Each row is a point. To make a cloud, some directions were put in groups of two or more. Within a group, all points are equally far from the middle, so they leave a hole (a ring in 2 directions, a hollow ball in 3). The other directions are filled evenly. Then the cloud was stretched, turned, moved and blurred a little. How many holes are there, and how many directions does each take, smallest first?
(in the rows, 128 means zero)

Cloud:
[[149  88  84]
 [176 125 157]
 [118  83 141]
 [106 166 170]
 [154 154 151]
 [118 125 100]
 [131 134 138]
 [130 175 171]
 [ 94  93 179]
 [ 87 117 107]
 [171 115 174]
 [104 138 129]
 [170 166 131]
 [148 170 130]
 [150 120 168]
 [107 117 154]
 [ 76 138 157]
 [ 81  72 135]
 [164 168 117]]
Holes: 0

Cloud (21 x 3):
[[160 183  91]
 [152  86 135]
 [136 146  84]
 [108 170 175]
 [ 86 137  90]
 [102  99 114]
 [180 146  95]
 [104 151 143]
 [169  99 176]
 [142 104 191]
 [141 153 127]
 [152 135 180]
 [107 131 137]
 [122 178 158]
 [142 182 149]
 [157 175 161]
 [144 117 153]
 [158 147  91]
 [136 130 147]
 [130 151 160]
 [108 141 174]]
Holes: 0

Cloud, 29 rows:
[[135 150 184 150]
 [165 151 126 101]
 [127 107  83 119]
 [129 124 106 126]
 [171 108  90 156]
 [160 120 169 190]
 [136 133 134  92]
 [120 113 149 173]
 [ 77 145 133 135]
 [ 89  73 149 124]
 [ 85  90 119 139]
 [142 147 138 185]
 [157 104  58 166]
 [ 62 115  75 141]
 [126 129  81 126]
 [147 121 148  89]
 [ 88 115 111 105]
 [ 95 185 102 124]
 [118  82 134 110]
 [141 141 160 122]
 [135 129 165 107]
 [ 84 177 177 117]
 [ 86 108 140 143]
 [124 103 125  93]
 [101  93 105 192]
 [ 73  90 109 111]
 [ 93 144  89  92]
 [135  92  84 112]
 [ 81 113 143 109]]
Holes: 0

Cloud:
[[139 179 174  89]
 [111  82 111 180]
 [162 109 127 136]
 [123 171 190 141]
 [ 86 157 119 153]
 [ 95 125 143  78]
 [ 80 108 101 137]
 [172 143 180 109]
 [ 94 106 105 110]
 [166 133 122 144]
 [142 141 189 174]
 [154 118 182 151]
 [163 155 167 119]
 [165 139 160 135]
 [ 88  99 189 132]
 [127  92 158 183]
 [145 157 130 155]
 [156 109 152 143]
 [170 115 141 114]
 [ 73 113 121 142]
 [107 170 147  96]
 [105  86 107 150]
 [143 170 150 117]
 [131 158 105 169]
 [158 131 134 162]
 [104 162 151 188]
 [102 108 112  90]]
Holes: 1 (2)

Cloud, 27 rows:
[[110 134 151  84]
 [136  98 131  73]
 [ 92  87 150 122]
 [120 157 124 107]
 [106 120 184 127]
 [148 156 147 141]
 [148 109 109  77]
 [125 119 140  63]
 [156  94 109 129]
 [171 119 169 128]
 [120 109 160  76]
 [164 162 112  95]
 [155 150 116 130]
 [177 161 125 104]
 [123 110  96 131]
 [115  96 188 137]
 [142  98 167  65]
 [154  91 110 120]
 [194 120 148 104]
 [148  79 135  93]
 [174 123 171 122]
 [153  92 181 106]
 [133 131 190  90]
 [135 121 189  82]
 [145 155 167 132]
 [122  88 177 107]
 [127 135 182 145]]
Holes: 1 (3)

Cloud, 49 rows:
[[118 104 134 175 110 155]
 [184 117 166  96 139  97]
 [134  61 117  97  88 134]
 [ 73  85  93 127 148  99]
 [191 116 103 143 100 130]
 [175 149 127 140 141 138]
 [113  78 115 118 194 124]
 [148 137 169 124 175 139]
 [125  89 157 162 109 137]
 [156 104 149 160 146 152]
 [127 127 142  80 174  73]
 [119  73 121 124 186  89]
 [100  85 173  87  78 176]
 [125 156  98 103 157 119]
 [148 155  92 118 163 101]
 [159 102  94 138  98 172]
 [119  70 147  97  81  98]
 [107 119 142 168 110  77]
 [115 145 159 143 113  88]
 [147 162 132 106  82 178]
 [ 93 123 101 105 100 106]
 [ 70  90 140  92 115 163]
 [101 100  96 107  92  81]
 [109  93 156 162 122  96]
 [153  74 157 109 137 172]
 [111  82  82 130 153 102]
 [102 109 166  77 108 136]
 [105 126 132  83 200 156]
 [100  68 135 123 137  73]
 [196 110 165 123 118 145]
 [135 103 132 167  86 138]
 [166 112  94 146 118 144]
 [ 92  68 140 136 166 106]
 [174  94 156 135 144 113]
 [184 123 103 120 103 181]
 [100  76 105 109 109 105]
 [ 94  66 148 121 132 137]
 [ 82  85 111 106 117 110]
 [159 112 147 160 157 140]
 [189 141 101 103 105 140]
 [130  98 144 174 137 155]
 [149 133 107 168 174 128]
 [158 162 133 127 131 170]
 [108 116  95 116  80  93]
 [164 113 110  76 127 183]
 [125 127 163  83 167 127]
 [ 96 143 153 149 108 150]
 [ 87 142 123 165 126  95]
 [113 161 145 137 113 143]]
Holes: 2 (2, 2)

Cloud, 56 rows:
[[116 102 109 142 173 143]
 [142 117 176 149 107 143]
 [ 64 151 146  99 127 122]
 [152  90 170 108 144 157]
 [112 146 158  90 193 129]
 [134  91  93 138  91 134]
 [ 93 166 130  91  96 153]
 [162 157 130  79 125 107]
 [125 126 102 150  77 142]
 [137 139 147 126 170  62]
 [142  90 116 146 119  89]
 [ 99 179 143 149 142 148]
 [127 134 174  98 133  98]
 [ 86 103 154 140 149 100]
 [ 92 116 108  69 139 139]
 [154 128 134  98 183  73]
 [150 152 109  54 165 152]
 [137  90 105  96  94 161]
 [109 186 158 134 156 119]
 [104 117 107 168 142 105]
 [ 94 151 163  77 103 135]
 [ 86 161  96  89  83 104]
 [127 140  59 126 156 132]
 [ 95 143 109 135 188 107]
 [138 168 162 136 184 103]
 [177 125 116 100 169  87]
 [162 107  95 121 177 103]
 [112 167 162 123  88 139]
 [ 94 114 201 103 139 159]
 [120 133 162 133 193 127]
 [133 154 121 171 131 137]
 [138 151  45 119 134 103]
 [121 138 132 148  66  88]
 [ 65 145 155 138 111  97]
 [159 116 111 146 112 147]
 [104  95 136 157 150 123]
 [126  97  80 141  88 117]
 [108 158  68 139 156 121]
 [103 145 179  88 102 129]
 [107 113 114 149 170  82]
 [139 188 142 149 130 162]
 [132 154 137 116  73 117]
 [126 201 131 152 172 148]
 [151 112 141 101 131  79]
 [ 84  97 108 147 129 167]
 [135 186  66 114 117 104]
 [112 110 158 126 165  96]
 [135 162 129 163 117 123]
 [108 139 107  94 106 198]
 [ 79 131 136 137 157  83]
 [111 147 112  55 143 118]
 [124  92 108  88 114 195]
 [ 65 167 120 103 125  80]
 [168 175 150 121 150 101]
 [161 100 116  97 119 128]
 [ 93 148 149  75 131  80]]
Holes: 1 (4)

Cloud:
[[116 190 115  83 121 152 153 105]
 [104 166 121 101 118 111 124 172]
 [128 188 141 155 125  91 115  75]
 [ 89 128 122 144 165 157 167  89]
 [102 105 159 108 181 138 109 103]
 [189 139  95 156  95  84 106 104]
 [135 150 128  99 141 144 190 158]
 [129 103 156  70 137 135 173 127]
 [141 149  88 105  78  84 120 103]
 [167  79 144 126 117 185 132 103]
 [169  76 153 179 102 135 138  86]
 [138 132 142 110  93 101  86 145]
 [106 122  95 132 153 122 154  63]
 [147 141 128  98 179 115 160 161]
 [ 80 103 124 119 129 145 164 102]
 [174 105  94 162  90 109  89 125]
 [108  87  92  66 124 142 136  99]
 [131  96 123 175 176 148 105 104]
 [166  90 162  66 127 149 156 135]
 [175 177 107 148 131 128  93 143]
 [153 159 112 163  77 108 159  98]
 [ 91 147 135 129 169 112 122  63]
 [130 156  89  64 104 105 138 108]
 [164 159 137 105 136 116 180 151]
 [183 170 126 171  86  92 144 129]
 [154  89 134  70 150 120 133  72]
 [165 171 140 104 128 120 180 139]
 [134 200 127 134 109  93 123  86]
 [129 146 168 130 204 140 127 109]
 [166 105 169 151  81 163 144 120]
 [147 114 102 125  60 133  99 112]
 [205 174 136 150  93  99 110 136]
 [121 190 139 160 127 124  89 143]
 [100 142 116 139 154  77 138 118]
 [176 150 150 132 106 171 115  89]
 [132 188 142 177  87 136 113 120]
 [107 188  99 100 166 136 159 141]
 [135 191 138 164 120 122  87  93]
 [136 121 183 132 108 132 160 137]
 [145  68 124 166 115 110 152 122]
 [137 131 146  57  87 129 154 106]
 [126 110 150 115 103 109 136 167]
 [105 169 140  95  91 101 119 118]
 [112 116 104  85 106  97 158 142]
 [146 150 156 176 109  92 143  80]
 [152 184 131 116 173 158 154 148]
 [126 150 139 138 153  85 162 113]
 [187 158 164 115 141 103 150 121]
 [120  73  97 113 147 113 163 122]
 [151  71 117 178 136 124 105 127]
 [142  87 146 116  97 167 104 101]
 [171  84  94 103 110  90 109 143]
 [154 130  90 173 145  86  98 121]
 [177 147 141 105  89 101  93  85]
 [134 125 142 177 187 123 109  75]
 [157 119 167 122  75 154 132 153]
 [159 147  80 138 141  87 129  94]
 [120  92 127  83 128 166 105 109]
 [176 148 131 129 140  78  93  96]
 [140 114 111 175 117 132 174 134]
 [126 148 109 145 101 128  81 142]
 [106 187 121 134 174 165 137 104]
 [161  89 126  87 180 144 155  91]
 [133 161 153 175 125 151 121  63]
 [154 127  98  71  95  86 149 135]
 [ 80 134 142 138 146 113 132  69]
 [158  58 135 109 129 127 101  77]
 [154  63 127 145 112 127 102  65]
 [160  83 160 191 108 118 117  93]
 [121 131 110 143 107 111 180  97]
 [170  77 118 173  89 123  97 100]
 [140 127 149 125 174  88 123  77]
 [189 119 122 163  92 147  93 109]]
Holes: 1 (8)

Cloud (76 x 8):
[[126 104 180 100 105 164 184 141]
 [ 44 117 102 100 117 185 130 146]
 [155 146 132  97 132 134 153  84]
 [118 138 116  83 126  84 167 163]
 [161 126 133 106 112 171 138 162]
 [151  69 141 154 125 147  69 135]
 [154  74 158 115 130 184 130 128]
 [ 28 133 133 115 117 167 116 135]
 [ 88  93 155 160  80 147 149 135]
 [110 159 150  89 143 131  99 108]
 [197 139 163 143 124 106 173 138]
 [ 56 143  82  96 101 110  95  99]
 [142 102 182 171 101 119 146 116]
 [113  86 178 166 170 146 135 136]
 [ 78 128  98  91  84 110 138 104]
 [151 164  96  97 124  70 172 133]
 [136 164 154 105 159 106 180 113]
 [ 93  90 100 161 128 129 113 171]
 [ 94 135 113 138  84  91 154 109]
 [103  97 138 169 101 172  97 112]
 [ 62 161 115 138 131  99 141 126]
 [139 139 167  93 121 113 101 142]
 [158  75 106 143 133 143  72 108]
 [166  95 138  96 108 161 137 128]
 [135 169 117 142 128 152 112 153]
 [ 98 105 137 142  76 128 170 138]
 [119 152  86  73 154 147 121 113]
 [104  69 131 115 100 152 170 136]
 [ 71 169 131  96  84 124 123 114]
 [ 97 152 146  88 113 109 195 135]
 [153 118 139 100 114 105 174 174]
 [112  72 181 104 140 154 114 122]
 [ 95 124 150 112 103 202 143 158]
 [132 186  91 125 100  82 137 140]
 [106 157  75 149 123  84 138 122]
 [126 113 163 117 146 183 103 155]
 [141  55 119 169 114 102 137 115]
 [151 129 141 115 126  79  77 120]
 [116  76  94 104 107 148 107 159]
 [ 74 139  83 134 112 110 131  89]
 [ 80 151 122  91  97 117 111 171]
 [118 166 146 146 109  80 151 118]
 [145 103 108 112 178 147  95 138]
 [128 131 139 168  88 100 153 132]
 [ 56 103 101 112 135 106 120  98]
 [ 62 164 125 143 130 133 141 112]
 [ 46 152 112 138 126 149 130 112]
 [119 104  84 151 161 121  59 127]
 [146 105 157  87 123 118 120  96]
 [123  44 140 122 122 157 150 123]
 [ 88  60 138 164 165 147 115 112]
 [ 77 168 135  75  87 135 129 135]
 [131  63 154 129 157  84 132 136]
 [ 84  87 166 135 100 163  88 139]
 [172 134 144 136 141 153 151 170]
 [102 160 123 133 132 172  92 138]
 [165 111 168 101 108 140 148 103]
 [137  64 143 190 123 111 112 145]
 [105 126 106  94 126 168 132 180]
 [119  92 152 100 164 116 175 142]
 [133 142 110  62 154 111 107 115]
 [111  84  98 117 114 182 138 126]
 [143 175 128  98 127  85 193 127]
 [ 84 127 136 133 135 109 101  80]
 [131 118  76 167 113 103 116 140]
 [149 107 103 175 120  69 103 113]
 [ 68 150  67  82 118  97  85 131]
 [ 80 178 132  88  85 128 130 116]
 [ 28 115  99 106 122 136 102 114]
 [111 110 169 153 175 121 125 148]
 [ 81  89 131 156 109 140 160 166]
 [139  92 138 109  98 163 176 125]
 [ 82 133  83 122  98 110  91  84]
 [ 78 122 104 144 156  81  97 136]
 [ 63 121  88  89 135 119 131  98]
 [129 157 117  98  92  88 151 165]]
Holes: 3 (2, 3, 3)
